Each row of a before or after table is a point. One or more steps were done to the points. Then noise was added and the rows were shuffled. The steps act on columns, c1 being the first. Write out the steps. A step turns or swaps two columns, mirrors them in a line or flattens them onto one, adds a multiple of one to another, or multiplies or shifts one. Angles are multiples of 10 degrees, from the lower column toward the higher: turns from -170 to 170, lines from 10 to 170 but not 90. Use the fewest steps. Two steps may share a column if one is a turn and the other turns, adds or multiplies; they go together, in the order done. Otherwise the lowest column goes first.

Before (13 x 2)
[[-41 -43]
 [-55 -55]
 [ 27  10]
 [-44  -1]
 [ 10  30]
 [  6  -5]
 [ 23   8]
 [  5  -4]
 [ 12 -48]
 [ 17 -15]
 [-49  24]
 [ 22   8]
 [-37  -8]]
After (13 x 2)
[[  5   9]
 [-74 -20]
 [-35  36]
 [ 19  10]
 [ 21  26]
 [ -3 -52]
 [-27 -27]
 [ -4   9]
 [-24 -37]
 [ -5  23]
 [ 17  12]
 [ 31 -10]
 [-55 -15]]
Steps: mirror c1 and c2 in the line at 30 degrees

Before (10 x 3)
[[  5  -9 -31]
 [ 39  30 -29]
 [-11  26 -50]
 [-24   6  24]
 [-61   8  41]
 [ -1 -14  34]
 [  1  38 -25]
 [ 28  34 -17]
 [ -1  -9 -49]
 [ 12  38 -37]]
After (10 x 3)
[[-20  59  22]
 [ -6  25   5]
 [ 19  21 -70]
 [-10  -4  10]
 [-11  -3 -69]
 [ 46 -16 -49]
 [ 38   7 -58]
 [ 34  19 -46]
 [ 44  -7 -37]
 [ -5 -10 -51]]
Steps: turn c1 and c2 by -60 degrees; shift c3 by -20

Before (12 x 4)
[[-82  20  -9   1]
 [-60  31  -6  19]
 [-62  10  -4  26]
 [ 39  25  14  44]
 [ -2  28 -33 -37]
 [ 36  -7  -9  26]
 [ 39 -19  -1   2]
 [-58  21  10 -15]
 [-65  37  -9  13]
 [ 20  12  18   3]
 [ 24  13  -4  -2]
 [  8  15  10 -13]]
After (12 x 4)
[[-24 -11   4  42]
 [ 14  14   2   0]
 [-16   1  19 -82]
 [ 38 -18  40  -8]
 [  2  25   6  21]
 [  7 -10 -10  47]
 [-28  12  36 -65]
 [  4   6  12  30]
 [-30  11  30 -60]
 [-38   5  15 -51]
 [-40  27  18  52]
 [  9  24  15 -62]]
Steps: turn c1 and c4 by 80 degrees; mirror c2 and c3 in the line at 30 degrees

Before (12 x 8)
[[  6 -38  39  -6 -53 -15  -2   2]
 [ 10  33  24  42 -16 -40  17 -20]
 [ 39 -20  42 -29  29  11 -46  26]
 [-41  63 -26 -18  47 -23  -3 -27]
 [ 40  26  51  40   5 -19 -11  29]
 [-18  -4  -8  17  -8   3 -23 -46]
 [-57 -65  42  21 -19  17  40 -30]
 [-13 -15  -9 -23  10  -6  56   0]
 [-86 -11  33  -3 -14  22  15   0]
 [ -4  31  28  13   6  34  13   2]
 [  2  10  52  -1  -9 -13   0 -21]
 [ 38 -42 -25   7  31  -4  13  17]]
After (12 x 8)
[[ 10  32  23   8 -46 -40   0 -21]
 [ 41  24  49  36 -22 -20  -2  28]
 [  3  10  52  -2  -4 -12  -7 -19]
 [ -5  33  29   4 -14  37  15   3]
 [-88 -11  34 -18 -10  23  -1   0]
 [  4 -38  39 -31 -15 -16 -43   2]
 [-41  64 -28  15  33 -22  33 -26]
 [-58 -66  42 -23 -43  17  12 -34]
 [-19  -4  -7  19  -3   2 -22 -45]
 [-12 -15  -7 -42  -4  -7  44  -3]
 [ 39 -20  44  22  57   9  -9  29]
 [ 38 -41 -27  13   3  -4  33  16]]
Steps: turn c5 and c7 by 50 degrees; turn c4 and c5 by -50 degrees

Before (13 x 9)
[[ 22 -35 -36  45 -55  18 -19 -12  -6]
 [  1  29  20 -12  -3  30  12  -1  -1]
 [ 23  -9 -38  -7 -24 -59 -13   7  23]
 [  0   5 -37  -1 -56  30  16  18  56]
 [ 29 -13  16  35  19  19 -41 -15  -2]
 [  2 -25  35  -5  11  21 -34  -7   1]
 [  6  18  31  -4   8 -14  17   1 -24]
 [-19  10 -28  10 -24  38  11  36  -5]
 [-25  19   9   3   9  21   8 -23 -37]
 [ 42  16 -26  -4 -11  40  17  32 -26]
 [ -9 -13 -27  -5  -2  38  18 -14   7]
 [ -6  17  31  64  30 -27 -17 -13  -8]
 [-10 -17  21   6  12   4  27  -7 -12]]
After (13 x 9)
[[-18  18 -58 -42 -17 -42  -3 -27  -8]
 [ -6 -34 -51  27  -2  29 -29  56  -6]
 [-21 -13 -32 -23 -19  30 -46 -15  -2]
 [ 11 -13   1  28 -13  62  18   4   6]
 [ 19  17   9 -29  -2 -23   4  -7 -25]
 [  1  -9   1  38  11 -94 -28  23  23]
 [ 35  17  -1  27  34  63 -28   5 -26]
 [ 18 -16  -2 -23  -8   6  22 -11 -12]
 [ 14   5  -5  36  28  49   7  53  56]
 [  2  10 -15  26  39  60  22  17  -6]
 [ -6  18  -1  -9 -24  35  26  -4 -37]
 [-28 -26  11 -33  -9  35 -19  -9   0]
 [ 10  30  15 -17   0  49   6   3  -1]]
Steps: turn c1 and c7 by -60 degrees; mirror c3 and c4 in the line at 140 degrees; turn c5 and c8 by -100 degrees; multiply c6 by 1.6

Before (13 x 12)
[[ 43  38   7 -27  23  11  -3 -42  -6  12 -10 -14]
 [-11   3 -30 -14 -16  33  -9 -52 -30 -14  44  23]
 [ 20 -11  -1 -17 -41 -20  33 -11 -61  -9  11 -22]
 [ -3  69 -61  -2   3  44   1  18  14  27 -26  -9]
 [-19  34  20  16 -18  22   5  -8 -56  24  -5 -23]
 [  9  56 -25  13   7   4 -11 -48 -52  12 -26  18]
 [-29  11   1   6 -30 -15  19 -57  45  -5   7  25]
 [ 59   6 -20  15 -20  18  95 -53  26 -25  55  -3]
 [ -3  -7  -9 -14  33  20  38 -37 -53   1 -23 -10]
 [ -6  13 -27  14  28 -11   3 -32 -13 -95 -18 -26]
 [-23   3  12   3 -21 -18 -18  91 -62  21  34  19]
 [  5 -17   8  20 -29  18 -18 -52   3  25 -13  25]
 [-18  -1 -35  17   0  -8  -4  -5   7  24  35 -12]]
After (13 x 12)
[[ 10 -12 -12  15 -29 -20  14 -52   3  25 -14  28]
 [ 12   5 -18 -11 -39  34 -14 -11 -62  -9  12 -23]
 [ 22  49 -33  10 -20  90  35 -54  26 -25  54  -4]
 [-13  54  28   9   8 -11   2 -48 -52  12 -26  19]
 [ 33  47  11 -20  23  -5  10 -41  -7  11 -10 -14]
 [-39   6  -7  11   0  -3  -8  -5   7  24  35 -11]
 [-18 -10  23   3 -30  21 -11 -56  46  -5   8  25]
 [-23  18   1  10  29   3 -12 -32 -15 -95 -18 -26]
 [ -9  -3  -7 -11  34  34  25 -37 -52   1 -22 -10]
 [-48  74  28  -1   3  -7  44  18  16  29 -26  -9]
 [  3   1  43  13 -18   2  23  -7 -56  23  -5 -22]
 [-30  10  -5  -9 -15 -14  31 -53 -30 -13  45  23]
 [ -5 -18  17   3 -21 -14 -20  91 -61  21  34  19]]
Steps: turn c1 and c3 by -50 degrees; turn c2 and c3 by 50 degrees; multiply c4 by 0.7; mirror c6 and c7 in the line at 50 degrees
